Each wall is flat, endless, passes through zero and stands at right angles to its row. A trip goes straight from one point to another. Which walls does it cross, in order?

Walls:
(1): [-86 -15]
(2): [ 21 -29]
(3): [55 31]
(4): [-19  24]
(5): [-90 -15]
(6): [26 17]
Trips:
[-21 -13] to [-36   8] -> none
[82  2] to [ 9 44] -> 2, 4

Walls:
(1): [-31 -22   5  -1  33   3  34  18 -20 -54  40  43]
(2): [-45  21 -17  14 -11  59 -48 -23   7 -42  36   9]
(3): [-13  53  -3  -7  10 -39   6  29   6  -9 -48  39]
(4): [ 25  29 -36  -1 105  33  17  52   2 -45  -5  17]
(5): [ 26  53   4 -22  33 -20 -35  13  28  -8 -42  53]
(6): [121 -12 -44  57 -24 -35  14  42  -7 -42  36 -28]
Trips:
[ 34  -7  34  13  48 -36   0 -11  27  36  68 -25] to [ 52   7  54  24  10   8 -25  11 -41  27  40  45] -> 1, 5
[ 10  17 -67 -37  16   8 -56 -10 -19 -66 -22  35] to [   2   -5  -27   61   20 -104   55  -17    8  -43   19   -9] -> 2, 5
[-55 -16 -15  49 -15   8 -78  13  76  46 -36 -10] to [  38  -30   19   65  -29  -35  -30  -41  -41   26 -104  -33] -> 2, 6, 5
[-32   6  11  -6  42  24  -9  13  29  34 -38  64] to [-24  71 -23  -1 -43  70 -46  -9  21  21  41 -69] -> 1, 3, 4, 5
[ -1 -97  25   0 -18  23  26  -8 -14 -18  29  -7] to [-59  59  19  93 -22  15 -11 -27  12  16  18   4] -> 2, 6, 1, 3

Walls:
(1): [-58  35 -30  60  36   4   6   1  24 -15 -36  33  10  -6  37  -3  -3  -4
  -8  29  -5 -46  29  44  51 -16  -9 -71  19  17 -30  31 -15  22   0 -29
  -3  19 -25  -6 -29 -17  58 -53 -29 -12 -36 -36]
(2): [-29  -2  -4 -38 -50  -9  38 -17  14  25 -24 -17  -9  19 -72  -8  11   3
 -19 -22   8  -3 -16  21 -57  13  32  15   0  13 -27 -12   6 -39 -27  15
  20 -14  51  -7 -20 -12  27   2 -20  -7   1 -11]
(3): [-35  -8  33 -88  -3   0  -8 -13  19  56 -12  42 -45 -12  28  34  -2  49
  39  -4  -5  23  41  -7 -16  33  21  -9   9  29  -6  24   0  -7  17  11
  33 -32 -21 -12  10 -19  24  -7 -19 -11 -32  19]
(4): [ 65  -2   8  28  -9   2  -8 -48 -35 -14 -40  30 -12 -50  -9  17   0  21
  33 -51  -2   5  -7  33   8  -8  45   6 -30 -11   0 -19   0  29 -10  36
 -44   5  24  46 -32   2  70 -16 -19 -34 -18  29]
(5): [-41 -16   6  44  32  -7   9   4  11  59  54  39 -51  -4   3 -40 -42   8
  17 -25 -10 -11  13   4  -7 -14  27 -14 -53  12 -18 -10 -23  -4  10   3
   9  19 -16  47  17 -23 -17  21 -22   8 -26 -10]
(6): [ -7   3 -13   1  26  43  19   5 -25  36  28 -33   3  28 -12  23  26  69
  49 -29  11 -30   1  58 -56 -22  48 -32 -27 -40   1  25  30 -16 -41  24
 -10  -9  34  60 -18   7   6  23  20 -13  20  34]
Trips:
[-45 -45  -1  -6  -8   7  33 -19 -10   4  32 -63  37  42   1 -25   8  34
   9  13  -6  -4 -60   7 -49 -55 -14 -20 -51   2 -33 -14  14  -6  18  15
 -23 -35 -12 -85 -25  -2   6  20 -14  59   9  69] to [-54  -3 -24   1 -43 -56 -17  -3   0   8  44 -46  -9 -14  10  20  -9 -48
 -32  43   6  28 -17  -2  26  -1 -27  44  12  20 -34 -14  -9 -15  15  28
  -1  26 -12   7   5 -37 -57 -10 -41  21 -37  -5] -> 5, 6
[ -2 -60  26  -7 -44 -21 -38   7 -18 -18  10   3  12 -18  51  -5 -13  17
   9 -46  22 -15  49  30   7 -61   5 -34 -39  19  27  24 -16  -8  23   4
   0 -17  54  -7 -23 -57  -7  16  22  20  19  22] to [ -8  34 -36 -24 -64  -1  62 -31   2 -10 -20  -6 -17 -47 -24  -4  12  62
 -12  -1 -74   7 -15   8 -20  88  20  -9 -12   6  -6 -30 -12 -36  38  56
 -37   3  50   0  -8  -9  27 -78  24 -53  26  -5] -> 2, 5
[-13  11   0  28  13   4  13 121  -6   6 -16  -3  43  34  11  -8  36  13
 -18  41  -5 -17   8 -20   0  45  21  35 -34   4 -23   1 -18   4 -59 -24
 -28 -20 -24 -44 -24 -52 -33 -28 -15  19 -14 -20] to [  4   4 -14 -17  10  -7  34 -50  20 -35   6  23   3  -9  42  59 -30 -15
   9  49 -47 -25 -39  -4 -12 -12   8   3   7  -8 -35  -8  16 -15 -16   9
   2  -9 -87 -22 -29  14   1 -18  32  32  -2  35] -> 3
[ -4 -11  57 -55   2  -6 -59  20  37  57   1  -8  12   7   4  12 -38  54
  -8  58  40 -22   7 -21  -5  11 -31 -57  18 -64 -13 -35 -11 -42  21  -3
  11  14  22 -27  25  43  25  23  46  24  11  19] to [ -5 -14  -1 -32   2  -9   3  15  29 -30 -14   1 -24  14  -6 -58   6  15
 -10 -15   7   1  11  -2  -5  50 -39  45 -40  -4  12  57   5 -14  -9  55
  14  29  -9 -14 -21 -33 -29 -36  16 -17 -17  15] -> 2, 6
[ 39 -13  16 -52  -4  17  11  17  31 -45  20   8  40 -31  35 -14 -29   4
  24 -18   4  30  11  -9 -38   1  -9 -33  64  26 -83 -14 -12   9 -32  31
 -11 -32 -64 -10 -38  30  25  13 -12   1   4  30] to [ 64   4   6 -44  14  49 -25 -43  44 -17  -9 -42   9  -8  -8  16  50  15
 -19 -53 -20  25   6  22 -17  -7 -17   3   5 -46  10 -30   4 -36 -24 -35
  -3 -32 -25  -4   4  57  87  25 -20 -72 -33  23] -> 2, 6
[  4 -29  46 -14 -28  35  -7 -24 -30  40  60  15 -15 -23  -4  33  -1 -65
   1 -26  -4 -39  -6  -8  -4   2  52  15  -4  14  27 -45  36  12   7  -3
 -42  20 -20 -31 -31  12  19  34 -24 -30  -3  73] to [ 58  -4  16 -23  15  -3 -73  10  12 -17 -59 -29 -31  -5   4  11  24 -44
  24  -6 -47  54  -8  30  52 -17 -12  29 -59  53  14  49  54 -47 -26 -16
 -14  25 -31 -18  51 -18 -31 -29  16  48  56  22] -> 2, 6, 5, 3, 4
[ 37 -63   6  63 -46  38  -6  44  62  12 -43   9 -67  30  -5 -20  -7 -48
   6 -10 -31  18 -21   0 -17  30   5  26  17 -21 -19 -40   0  44 -22 -22
  24  34 -22  39 -12 -54  -3 -10  18  16   7 -51] to [-12  -9 -18   8 -15 -12   0  23  38   5   5  22  31  -6   4  -2 -45 -39
  25   3  18 -17 -30   4   9  18 -14  50 -19 -41  20  11  -1  15 -12  17
   2   5 -10 -33  -2  42  45 -42  -7 -10   5 -35] -> 1, 5, 2
